Each row is a point. Each copy is the shape, with its points in the same order, turned, moved and blurred by noise. Is it also mirrored, or only turned?
In the rows, 100 means zero.

Shape (6 x 3)
[[51, 113, 140],
[98, 121, 131],
[67, 112, 9],
[100, 95, 97],
[90, 121, 120],
[82, 92, 132]]
Copy 1 (6 x 3)
[[111, 166, 106],
[126, 125, 94],
[60, 70, 195],
[92, 98, 104],
[122, 124, 105],
[105, 142, 90]]
Copy 1 is: mirrored
Copy 2 (6 x 3)
[[77, 103, 33],
[71, 116, 78],
[175, 43, 104],
[115, 118, 87],
[80, 103, 77],
[93, 123, 56]]
Copy 2 is: mirrored

Shape (8 x 4)
[[136, 157, 70, 64],
[159, 70, 142, 172],
[123, 149, 51, 74],
[159, 90, 98, 87],
[167, 63, 184, 142],
[111, 68, 118, 88],
[93, 178, 82, 64],
[62, 130, 65, 103]]
Copy 1 (8 x 4)
[[138, 38, 133, 45],
[75, 100, 144, 179],
[108, 38, 128, 43],
[115, 60, 96, 125],
[127, 131, 129, 194],
[124, 101, 78, 114],
[128, 84, 132, 19],
[76, 98, 92, 37]]
Copy 1 is: mirrored
Copy 2 (8 x 4)
[[102, 39, 42, 134],
[102, 115, 171, 179],
[119, 33, 50, 115],
[125, 104, 76, 160],
[69, 155, 152, 187],
[102, 129, 98, 115],
[69, 25, 43, 95],
[104, 43, 95, 65]]
Copy 2 is: only turned

Shape (12 x 8)
[[158, 147, 93, 80, 71, 76, 71, 107],
[130, 89, 126, 122, 72, 89, 142, 141],
[173, 143, 107, 108, 99, 110, 76, 78],
[132, 65, 124, 83, 88, 102, 107, 142],
[70, 109, 105, 104, 62, 111, 104, 90],
[138, 151, 112, 121, 105, 104, 54, 109],
[25, 107, 135, 81, 103, 132, 112, 77],
[68, 100, 92, 93, 89, 144, 118, 77],
[118, 82, 147, 86, 86, 78, 143, 121],
[47, 118, 79, 97, 110, 108, 115, 55],
[111, 59, 108, 114, 102, 75, 123, 134],
[44, 132, 97, 83, 124, 146, 131, 108]]
Copy 1 (12 x 8)
[[118, 106, 49, 89, 73, 96, 120, 178],
[98, 96, 30, 68, 81, 110, 57, 90],
[66, 119, 67, 81, 85, 91, 143, 162],
[98, 69, 70, 80, 55, 73, 65, 97],
[141, 129, 89, 77, 92, 120, 104, 88],
[82, 108, 56, 112, 69, 112, 150, 142],
[136, 93, 140, 76, 117, 128, 120, 53],
[126, 129, 111, 80, 112, 91, 112, 69],
[97, 71, 67, 55, 89, 111, 55, 103],
[133, 135, 131, 99, 137, 122, 107, 94],
[91, 94, 69, 101, 75, 103, 38, 91],
[132, 90, 104, 108, 148, 98, 130, 55]]
Copy 1 is: only turned
Copy 2 (12 x 8)
[[92, 80, 157, 71, 97, 114, 54, 110],
[97, 101, 97, 74, 74, 129, 131, 159],
[76, 88, 157, 113, 92, 154, 66, 91],
[114, 85, 87, 73, 61, 116, 125, 107],
[109, 152, 119, 97, 112, 82, 115, 111],
[45, 113, 136, 83, 95, 131, 70, 82],
[132, 195, 73, 105, 114, 92, 105, 84],
[123, 145, 98, 124, 132, 103, 124, 89],
[129, 120, 82, 79, 57, 127, 104, 151],
[107, 157, 90, 146, 137, 79, 83, 101],
[91, 91, 65, 98, 70, 96, 122, 136],
[108, 160, 57, 97, 162, 116, 106, 91]]
Copy 2 is: mirrored

Shape (13 x 9)
[[103, 82, 94, 135, 96, 94, 106, 6, 77],
[137, 50, 83, 59, 68, 81, 145, 129, 133],
[96, 69, 82, 75, 109, 72, 101, 100, 110],
[144, 123, 70, 105, 99, 100, 87, 89, 103],
[99, 119, 100, 76, 147, 114, 63, 85, 132],
[110, 98, 120, 139, 83, 75, 122, 139, 127],
[97, 98, 68, 112, 103, 105, 66, 96, 122],
[101, 92, 92, 127, 104, 124, 125, 129, 126],
[72, 195, 124, 98, 105, 101, 115, 87, 98],
[119, 89, 97, 112, 143, 112, 115, 131, 100],
[105, 84, 110, 162, 104, 123, 92, 100, 104],
[61, 88, 108, 133, 80, 80, 84, 116, 88],
[87, 111, 127, 73, 88, 111, 90, 120, 108]]
Copy 1 (13 x 9)
[[100, 102, 127, 99, 122, 104, 80, 108, 14],
[84, 68, 95, 26, 112, 97, 119, 170, 141],
[85, 112, 95, 80, 120, 130, 111, 124, 124],
[98, 76, 75, 77, 121, 91, 44, 102, 102],
[84, 93, 84, 88, 101, 120, 95, 32, 119],
[88, 48, 72, 120, 96, 79, 111, 145, 111],
[55, 96, 98, 101, 107, 105, 66, 95, 109],
[78, 82, 95, 97, 97, 52, 109, 113, 121],
[146, 49, 129, 144, 135, 86, 86, 52, 124],
[107, 108, 58, 94, 102, 64, 113, 98, 121],
[77, 87, 89, 115, 73, 67, 82, 109, 75],
[85, 91, 113, 146, 83, 107, 88, 131, 110],
[113, 74, 114, 97, 79, 109, 97, 92, 140]]
Copy 1 is: only turned
Copy 2 (13 x 9)
[[29, 129, 86, 97, 45, 106, 132, 105, 36],
[135, 141, 87, 131, 85, 158, 69, 68, 106],
[91, 93, 114, 109, 95, 134, 85, 74, 74],
[77, 103, 68, 93, 59, 86, 64, 100, 102],
[80, 87, 113, 51, 109, 89, 77, 130, 88],
[109, 81, 60, 118, 80, 129, 137, 93, 137],
[49, 89, 91, 96, 92, 102, 81, 90, 115],
[94, 115, 74, 103, 111, 99, 121, 81, 123],
[93, 78, 112, 113, 67, 52, 135, 178, 112],
[120, 94, 70, 89, 113, 81, 106, 81, 93],
[58, 103, 44, 89, 98, 96, 135, 89, 106],
[55, 68, 84, 133, 109, 121, 134, 99, 102],
[94, 93, 94, 124, 116, 117, 94, 140, 106]]
Copy 2 is: mirrored
Copy 3 (13 x 9)
[[91, 92, 116, 162, 114, 76, 22, 91, 124],
[41, 90, 89, 100, 133, 152, 126, 86, 69],
[63, 73, 105, 76, 129, 100, 85, 106, 84],
[78, 107, 97, 87, 82, 115, 95, 90, 149],
[73, 106, 61, 58, 111, 62, 70, 122, 135],
[105, 97, 87, 79, 101, 118, 100, 38, 78],
[96, 119, 101, 62, 128, 100, 72, 97, 136],
[104, 87, 79, 85, 139, 114, 106, 53, 122],
[145, 58, 45, 64, 46, 103, 43, 101, 115],
[88, 68, 89, 77, 124, 71, 129, 60, 116],
[120, 110, 98, 105, 120, 71, 95, 57, 126],
[143, 111, 122, 78, 112, 92, 80, 74, 79],
[119, 106, 67, 75, 103, 98, 102, 118, 88]]
Copy 3 is: mirrored
